Each wall is flat, endless, passes through zero and stands at right angles to its row. A trip goes straight from one point to another. Which walls does it cross, in order?

Walls:
(1): [-0.41 -0.32]
(2): [-0.65  0.42]
(3): [-0.44 -0.36]
(4): [0.40 0.41]
Trips:
[-0.06  0.14] to [ 0.38 -0.19] => 2
[-0.32  0.11] to [-0.59  0.09] => none
[0.51 0.39] to [0.05 0.15] => 2
[-0.61  0.30] to [-0.01 -0.35] => 2
[-0.57  0.52] to [ 0.16 -0.49] => 2

Walls:
(1): [-0.31 -0.33 -0.32 -0.41]
(2): [ 0.59  0.81  0.32 -0.18]
(3): [-0.43 -0.66 -0.54  0.34]
(4): [-0.69  0.64 -0.24  0.57]
(5): [-0.03  0.59 -0.34 -0.52]
Trips:
[ 0.25 -0.77 -0.25  0.16] to [-0.33 -0.06 -0.09 -0.13] => 4, 5
[-0.58  0.15 -0.42 -0.49] to [ 0.52 -0.83  0.31  0.14] => 4, 5, 1
[ 0.06  0.37 -0.37 -0.37] to [0.65 0.53 0.28 0.88] => 1, 5
[-0.01 -0.65 -0.05  0.40] to [ 0.46  0.15 -0.56 -0.46] => 5, 2, 3
[-0.42 -0.04  0.03 -0.42] to [-0.33 -0.80  0.75 -0.49] => 4, 5
[-0.18 -0.13 -0.32 -0.57] to [ 0.05 -0.09 -0.06  0.55] => 4, 5, 1
[-0.30  0.39  0.42  0.68] to [-0.41  0.06 -0.42 -0.36] => 3, 2, 5, 1

Walls:
(1): [-0.50 -0.37  0.68 -0.30 -0.02  0.19  0.14 -0.24]
(2): [ 0.12 -0.52 -0.09  0.13 -0.06 -0.39 -0.01 -0.19]
(3): [ 0.16 -0.03 -0.80  0.23 -0.45  0.15  0.09  0.05]
(4): [-0.28 -0.78 -0.47  0.02 -0.25 -0.01  0.24  0.51]
(5): [-0.31  0.43  0.13  0.40  0.56  0.02 -0.17 -0.36]
Trips:
[ 0.10  0.88  0.06 -0.01 -0.29  0.80  0.49  0.39] to [-0.06  0.45  0.36  0.09 -0.16  0.34 -0.61  0.04] => 5, 3, 1
[-0.03  0.41  0.52 -0.09  0.50 -0.45  0.16 -0.39] to [ 0.25  0.57  0.67  0.78 -0.06  0.71 -0.09 -0.24] => none
[ 0.16  0.22  0.76  0.24  0.10 -0.41  0.69 -1.22] to [-0.40 -0.14  0.84 -0.68 -0.40 -0.17 -0.37  0.03] => 5, 2
[ 0.14  0.78  0.23  0.69 -0.17  0.49  0.19  0.11] to [ 0.07  0.01  0.42 -0.41 -0.08  0.10 -0.02  0.23] => 3, 1, 5
[ 0.35  0.43 -0.11  0.45  0.50  0.57 -0.60 -0.46] to [ 0.44 -0.23 -0.73 -0.31 -0.41 -0.68 -0.34 -0.12] => 2, 5, 4
[ 0.32 -0.51 -0.69 -0.01  0.25 -0.07  0.25  0.73] to [ 0.68 -0.27 -0.57  0.47  0.26  0.00  0.12  0.42] => none

Walls:
(1): [-0.01 -0.13 -0.60 -0.34  0.37  0.21 -0.65 -0.43 -0.22  0.74 -0.49 -0.35]
(2): [ 0.41  0.11  0.79  0.02  0.01 -0.19  0.28  0.02  0.62 -1.30 -0.08 -1.26]
(3): [ 0.27  0.80 -0.47  0.15 -0.37 -0.81 -0.37 -0.31 -0.36 -0.09 -0.50 -0.52]
(4): [-0.18 -0.32  0.14 -0.10 -0.90  0.19 -0.12  0.10  0.04 -0.18  0.40  0.10]
(5): [ 0.76 -0.87 -0.34 -0.36  0.17  0.12 -0.50 -0.59  0.43 -0.13  1.08  0.67]
(6): [ 0.44  0.33  0.18  0.07  0.49  0.07  0.22  0.02 -0.19 -0.62  0.68  0.12]
Trips:
[-0.64 -0.62 -0.67  1.15 -0.79 -0.03  0.01  0.04 -0.59 -0.43  0.75 -0.33] to [-0.05  0.09 -0.14 -0.24 -0.07  0.76 -0.35  0.19 -0.45  0.43 -0.06 -0.15] => 5, 1, 3
[-0.47  0.39  0.01  0.05  0.37 -0.26 -0.17  0.07  0.47  0.25 -0.21  0.21] to [-0.10 -0.60 -0.16 -0.18  0.14 -0.43 -0.25  0.02 -0.09  0.36 -0.01 -0.32] => 5
[ 0.56  0.00 -0.06  0.39 -0.68  0.28  0.43 -0.53  0.56 -0.23 -0.05  0.38] to [-0.02 -0.34 -0.23  0.39  0.50 -0.36  0.12 -0.26  0.79  0.25  0.14 -0.24] => 6, 4, 1
[-0.29  0.32 -0.71  0.50 -0.04 -0.35 -0.53  0.36  0.36 -0.14  0.00 -0.33] to [-0.24 -0.57  0.40  0.09 -0.41 -0.09  0.60  0.69 -0.43 -0.96 -0.56  0.61] => 1, 4, 3, 6
[-0.35 -0.27  0.38 -0.21 -0.30 -0.37 -0.43  0.14  0.18  0.09  0.20 -0.83] to [ 0.06  0.66  0.41  0.26 -0.48 -0.57 -0.22 -0.09  0.38  0.24 -0.03 -0.23] => 1
[ 0.26 -0.37  0.40 -0.13 -0.12  0.19 -0.37  0.11  0.40 -0.46 -0.44  0.14] to [-0.18  0.36  0.15  0.64 -0.11 -0.09  0.31 -0.07 -0.39  0.43  0.62 -0.24] => 6, 5, 3, 2

Walls:
(1): [ 0.35 -0.07 -0.63  0.99 -0.39 -0.65 -0.04  0.15  0.07  0.47  0.24  0.14
  0.12  0.15  0.71 -0.35 -0.06  0.84]
(2): [-0.19 -0.33  0.58 -0.62  0.33  0.00 -0.68  0.17  0.16 -0.54 -0.62 -0.32
  0.29  0.06 -0.18  0.64 -0.13 -0.87]
(3): [-0.11  0.82  0.88 -0.37 -0.33 -0.14 -0.06 -0.10 -0.33 -0.17 -0.46 -0.60
  0.31  0.33  0.28 -0.22 -0.20 -0.29]
(4): [-0.29 -0.05  0.05  0.04  0.04 -0.49  0.17 -0.20  0.19  0.02 -0.06  0.13
 -0.05 -0.07  0.55 -0.19 -0.01  0.91]
Trips:
[ 1.12  0.75 -0.24  0.42  0.06  0.15 -0.62 -0.10  0.14 -0.59  0.29  0.55
  0.07  0.57 -0.21 -0.14 -0.18 -0.42] to [ 0.26 -0.21  0.22  0.17 -0.59 -0.38  0.12 -0.18 -0.03  0.05  0.20 -0.54
  0.23 -0.40 -0.06  0.23 -0.87  0.50] => 4
[ 0.10  0.20  0.34 -0.68  0.35 -0.36 -0.20  0.24 -0.19 -0.19  0.67 -0.47
 -0.08 -0.77  0.76  0.11 -0.94  0.07] to [-0.35  0.00  0.99 -0.42 -0.73  0.13 -0.63 -0.14 -0.30  0.18 -0.01  0.30
 -0.17  0.74 -0.15  0.55  0.10  0.07] => 4
[-0.08 -0.03  0.37 -0.97  0.03  0.76  0.32 -0.30  0.57  0.28  0.33  0.57
 -0.80  0.02 -0.41  0.53 -0.01  0.22] to [-1.14  0.66 -0.10 -0.69 -0.24  0.50 -0.25  0.07  0.23  0.31  0.13 -0.39
  0.14 -0.68 -0.40 -0.63  0.22 -0.27] => 3
[-0.04  0.80  0.16 -0.42 -0.44  0.33 -0.36  0.05  0.00  0.10  0.58 -0.26
  0.03 -0.69  0.70 -0.01 -0.43 -0.64] to [-0.22 -0.16 -0.36 -0.28 -0.15  0.04 -0.19  0.28 -0.35 -0.14 -0.10  0.76
  0.24  0.54 -0.33 -0.66 -0.28 -0.32] => 3
[ 0.02  0.68 -0.40 -0.01 -0.29  0.29  0.40 -0.78  0.47 -0.02 -0.19  0.15
 -0.63 -0.44  0.28  0.14  0.26 -0.30] to [ 0.02  0.45 -0.34 -0.17  0.58 -0.39 -0.56 -0.07 -0.11 -0.66  0.08  0.23
  0.13  0.34  0.37 -0.24 -0.40 -0.38] => 3, 4, 2

Walls:
(1): [ 0.31  0.91 -0.19  0.88  0.26 -0.19  0.06 -0.10 -0.18 -0.27 -0.45  0.58
  0.18  0.81 -0.16 -0.08 -0.27  0.45  0.00  0.68 -0.44 -0.39  0.55 -0.32
 -0.18  0.31 -0.61 -0.21 -0.25  0.10  0.00  0.28]
(2): [-0.16 -0.66  0.22 -0.16  0.66 -0.23  0.32  0.35 -0.02  0.50  0.27 -0.62
 -0.11  0.57  0.25  0.34  0.30  0.13 -0.12 -0.32  0.52  0.48  0.39  0.16
 -0.41  0.24 -0.26 -0.28  0.19  0.09  0.09  0.50]
(3): [ 0.49  0.18  0.70  0.58  0.47 -0.10 -0.86 -0.24 -0.09 -0.40  0.28 -0.21
  0.43 -0.17 -0.29 -0.39  0.13 -0.24 -0.59  0.01 -0.21  0.40  0.57 -0.23
 -0.22 -0.13  0.63  0.49 -0.67  0.01  0.08 -0.58]
(4): [-0.03 -0.35 -0.31 -0.34  0.26  0.66 -0.62 -0.02 -0.87  0.87  0.56  0.48
 -0.90  0.59  0.06 -0.30  0.13  0.58  0.53  0.33  0.22  0.04  0.03 -0.43
  0.46  0.37  0.82  0.38  0.34 -0.84  0.03 -0.13]
(5): [ 0.11  0.39  0.09  0.31  0.13  0.77 -0.15  1.38  0.10 -0.15  0.27 -0.59
 -0.24  0.16 -0.15  0.28 -0.14 -0.48 -0.09  0.13  0.12  0.17 -0.26  0.15
 -0.09  0.65 -1.02  0.01 -0.08  0.12 -0.04  0.73]
(6): [-0.09 -0.39 -0.06 -0.01  0.03 -0.05  0.09  0.08 -0.31 -0.06 -0.20  0.14
 -0.52  1.06  0.32  0.48 -0.15 -0.46  0.79  0.69 -0.66  0.49  0.24 -0.30
  0.53  0.14  0.03  0.89 -0.04  0.32  0.85 -0.87]
Trips:
[-0.36  0.34  0.07  0.29 -0.07 -0.17 -0.06 -0.08  0.51 -0.06  0.62 -0.51
  0.53  0.08 -0.42 -0.30  0.09  0.16 -0.27  0.79 -0.90  0.83 -0.70  0.57
  0.71  0.16 -0.18  0.10 -0.43  0.08  0.14  0.17] to [ 0.12  0.63 -0.37 -0.35 -0.39  0.17 -0.04 -0.57  0.16 -0.60 -0.18 -0.71
  0.25  0.36  0.50  0.18  0.19  0.19 -0.47  0.55 -0.34  0.09  0.15  0.02
 -0.16  0.40  0.34 -0.50  0.29 -0.53 -0.29  0.59] => 6, 3
[ 0.06 -0.41  0.31  0.28  0.32  0.56 -0.56 -0.20  0.07  0.38  0.11 -0.51
 -0.10 -0.01  0.02  0.89  0.11 -0.22 -0.95  0.39 -0.59 -0.16 -0.45  0.45
 -0.03  0.95  0.16  0.52 -0.05  0.03  0.05  0.09] to [-0.45 -0.46  0.00 -0.37  0.00  0.20  0.11  0.09  0.55  0.22  0.34 -0.25
  0.50  0.30 -0.47  0.09 -0.94 -0.32 -0.40  0.21 -0.01  0.54 -0.54  0.48
 -0.25 -0.03  0.43 -0.11 -0.12  0.21  0.44 -0.21] => 4
